Each row is a point. The last column is the point's height on a tilted bowl or saddle (a function of degree 2), plus a little noise. Count its main directions that bend up, bend down and stay straight.
In the rows, 128 means zero.

Points, 10 rows:
[[ 69  98  78]
 [156 203  79]
 [122 123 117]
 [ 93 183  70]
 [120 159 103]
 [111 141 107]
 [125 128 119]
 [146 168 107]
 [109 154 101]
 [164 104 128]]
Directions: 0 up, 2 down, 0 straight

Points:
[[116  89 127 101 117]
 [100 158 145  87 145]
 [162 100 113 130 105]
 [ 96 114 132 108 117]
 [129 148 136 154 108]
 [ 91  98 121  91 124]
 [150 140  91 119  96]
 [115  93 135 186 114]
 [164 137 181 102 119]
 [116 100  94 168  80]
 [ 80  80 110 161  72]
 [120 146 190  64 157]
 [161  69 113 123 120]
 [159 122  67  81 159]
 [116 108 106 152  88]
 [157 194 113 171  71]
 [ 95 158  78  73 172]
 [104  89 165 178 139]
 [116 119 165 149 131]
 [107 188 164 183 177]
 [132 130  79 159  77]
 [175 156  80 127  76]
 [121 112 160 135 121]]
Directions: 2 up, 1 down, 1 straight

Points:
[[145 137  93 107 162 126 116]
 [198 175  93 175  70 117  59]
 [118 115 117 126 169 125 144]
 [127 192 107  94 217 113  26]
 [ 55 116  99 156 105 109 177]
 [149 117 108 106 137 124 127]
 [124 147 119 168 153 184 155]
 [125  97 145 168  68 106 103]
 [141 150 147 153 105  99 139]
 [123  97 113 149 138 100 157]
 [144 106  53 143  98  76 129]
 [109 104 130 146 106  81 149]
 [ 60 167  88 101  91 156 105]
 [170 107 133 119 124  88 119]
 [135 128 149 179 143 157 147]
 [148 118  89 169 141 132 144]
 [142 172 119 136 116  93 125]
 [133 101 127 141  79 171 135]
 [161  57 157 156 101 137 107]
 [160 148 100 140 155 158 135]
 [119 131 143 149 167  85 150]
 [110 114 142 116 184 116 132]
 [205 140 127 167  95 183 159]
 [122 174  75 178 146 128 124]
 [ 90 132 130  89 162  76 126]
 [151 178 171 127 172 131 134]
 [188 157 170  82 112 113 114]
 [129 132 109 101 137 140 123]
 [132  88 162 118 127 171 147]
 [126  70 143 116  97  80 107]
 [157 103 157 167 126 124 133]
 [ 85 136 113 167 188 156 130]
 [157 129 124 105 134 161 144]
 [ 64 173 110 132 151 170 117]
 [108 166 116  94 136 171 113]
 [164 109 113  79  73 117  59]
 [123 109 136  82 133 121 111]
 [128 160 167  84 144 121 114]
 [139  96 170 124  96  80 109]
 [154 112 140 140 154 146 154]
 [ 41 108  78 134 232  77 192]
 [143 187 100  84 123 102  61]
 [127 160 206 152 103 193 202]]
Directions: 2 up, 3 down, 1 straight

Points:
[[ 93 167 106 119 106 127 111 165  97]
 [ 51 134 113 114 118 124  74 124  71]
 [ 91 192  94 137 120  77  92 193  69]
 [100 147 133 163  99  98 175 137 102]
 [ 74 167  85  93 129 126 126  96  83]
 [190 155 144 148 145  91 119 118 118]
 [104 113 179 143 147  73 191  95 116]
 [145 104 101 157 134  91 137  87 119]
 [144 107 178 153 149 180 200 102 145]
 [112  81 153  87 125  97 128 214  40]
 [ 97  71 136 140 143 156 134  99 122]
 [171 118  44 120 165 128  60 145  80]
 [191  73 170 137 115 130 135 135 119]
 [131 115 164 147 104 104  96 138 134]
 [118 126 155 159 157 144 149 122 126]
 [ 41 148 105 205 126 169 131  93  74]
 [138  76 148 175 156 112 130  90 126]
 [131 153 173 186 188 129 122  63 122]
 [112 135 134  79 142 113 111  73 112]
 [149 146 123 186  64 100 101 100 149]
 [185  85 162  99 171 141 187 197 104]
 [119  63  89 135  99  95 197 128 147]
 [137 128 152 124 126 129 160 112 138]
 [100 125 150  84  82 126  98 149  98]
 [221 135 126 146  54 129  80 133 139]
 [156 131 180 150 143 141  54 141 151]
 [ 91 145 100 166 100 183 171 149  94]
 [134 154  95  80 101 109 130 104 129]
 [130 105 136  96 138  97 119 112 113]
 [126 108  93 121 136  79  82  93  93]
 [131 179 110 125 116 111  84 151 117]
 [127 124 149 150 149 156 191 120 129]
 [101  73 134 129 131  74 128 132 100]
 [206 128  50  57 109 147 151 116 146]
 [131 153  96 119 149 109 144 106 105]
 [125 148 147 158 144 126 152 105 124]
 [ 88 133  98 173 245 147  76 134   7]
 [ 67  92 113 134 138  72 124  74 107]
 [151  79 153 159 162 143 135 122 131]
 [ 83 141 155 141 148 184 138 134  83]
 [151 106 141  95 170 126  91 101 102]
 [ 68  99 122 129 102 144 122 127 111]
 [125 179 108  95 100 140 147 135 110]
 [ 96 121 148 141 149  74 118  91 106]
 [127 154  86 154 164 155 158 119 100]
 [132 153 121 159 134 123 115 122 126]
 [ 35 150  99 131 136 162  89 149  37]
 [102 183 121 131 123  98 105 166  87]
 [182 186 114 123 137 110 117 162 105]
 [150 157 169 132 143 108  75 131 139]
 [144 140 105  37 150 111 164 147 104]
 [ 87  62  81 135 117 128 135 182 135]
 [102 155 143 125 156 114 122 123  98]
 [138 140 167 133 154 124 112 150 124]
 [133 139 150  61 106 176 137 121 133]
 [178 166 124 121 102 119 130 120 133]
 [ 59 122 125 138  89 112 195 113 116]
 [ 90 160  84 123  98 150 146 119 112]
 [127 114 124 163 118 189 133 140 123]
 [ 75 106 100 125 108 167  73 141  91]
 [197  98 128 180 130  95 100  65  97]
 [145 116 142 104 125  70 192 122 103]
 [135  82  94  81  83 100 152 118 141]
 [136 125  87 152  98 111 136 196 127]
 [105  85 154 146 115 150 161 103 134]
 [122  83 115  83 119  41 164 131  77]
 [145 141  92  57 107 162 121 133 133]
 [145 151 119 120 123 162 153 130 128]
 [145 117 178 179 105 186  85 153 133]
 [141  70 135 134  99 178 150 117 129]
 [ 89 153  90 181 104 188 122 118  98]]
Directions: 2 up, 4 down, 2 straight

Points (66 x 9):
[[138 137 153 189 156 131 130  57 155]
 [127 158 150 122 160 152 165 164 152]
 [ 69 140 177  79 145 112 132 145 170]
 [126 110  82 154 167 172  88 164 161]
 [108 181 129 119  80 150 179 110 157]
 [ 56 150  86 128 103 147 130 103 175]
 [181 173 215 151 102  92 125  91 136]
 [114 149 141 115 150 111  92 151 148]
 [ 38  90 141 109 133  83 180 108 193]
 [ 92  89  80  89 102 101 150  80 192]
 [109  92 133 141 119 120 154  90 147]
 [119 180 104  51 103 142 200 138 194]
 [130 144 134 103  86 110 125 154 132]
 [127 112  76 119  92 126 125 116 150]
 [ 97 107 186  70 148 136 131  78 188]
 [104 170 128 159 122 164  77 135 152]
 [ 98 167 144 133 115 191 125 113 154]
 [ 92 143 112  61 102 154  54  98 210]
 [111 151 130 153 155 124 144 147 140]
 [124 100 119 152 121 178 117 117 135]
 [136  84 165  80 128 152 111  53 188]
 [169 135 179 125 112 110 102 110 125]
 [109 147 104 146 107 122  75 129 152]
 [ 93 133 167 165 126 109 114 157 118]
 [129 122  84 179 117 107 141  55 164]
 [149 150  60 168  92  87 140 113 162]
 [ 98 125 135 137 162 189 158 152 157]
 [171  79  97  72 151 113 106 117 183]
 [175 202 164 102 104 171 143 136 140]
 [168  55 155 134 126 158 200 184 151]
 [ 98 111 101 173 154 108 168 118 146]
 [137  92  95 162  85 110 111 143 137]
 [125 144 139  93 112 141 114 133 143]
 [136 134 168 110  85 172  59  84 161]
 [112  97 185 127 109 113 110 123 123]
 [168 115 128  98 151  73 112 163 154]
 [102 155 150 183 151  93 131  94 146]
 [158 134 189 126  82 149 100 141 105]
 [117 126 177  92 156 115 165 129 159]
 [111  42 140 135 142 149  86 126 158]
 [117  82 137 108 172 130 142  92 166]
 [117  86 140 163 142 150 127  63 152]
 [164 127  80 164 157 126  43 109 182]
 [172 137 140 113  56  83  64 167 138]
 [122 116 155  82  97 103 125  91 159]
 [218 124 144 148 114 104 149 119 133]
 [127 135 119 158 146 128  58  83 166]
 [126  88  98 138  87 148 109 107 146]
 [ 80 143 179 111 140 134  62 161 155]
 [137 138 130 143 109 124  69 175 132]
 [ 84 153 107  73 143 117 173 112 196]
 [158 113 165 157  84 113 116 101 121]
 [124  73 201  91 106  91  82  97 157]
 [135 182  51 149 122 174 122 156 160]
 [158 158 100 156  99 108 153  99 148]
 [ 48  88 149 112 144 105 115 128 165]
 [142 110 192 138 159 115 157 173 125]
 [148 138 131  89  95  68 131 117 158]
 [123 129 115 138 160 201 112 159 156]
 [117  94  69 114 182 114 132 104 173]
 [157 133 164 187 178 143 162 165 134]
 [124 123 141 119  85 128 121 149 122]
 [114 150 122 212 109 111 107 146 134]
 [127 101 162 182  85  89 118 142 114]
 [113 140 145 123 129 178  87 128 149]
 [106 151 196 104  99 141  76 115 142]]
Directions: 6 up, 0 down, 2 straight
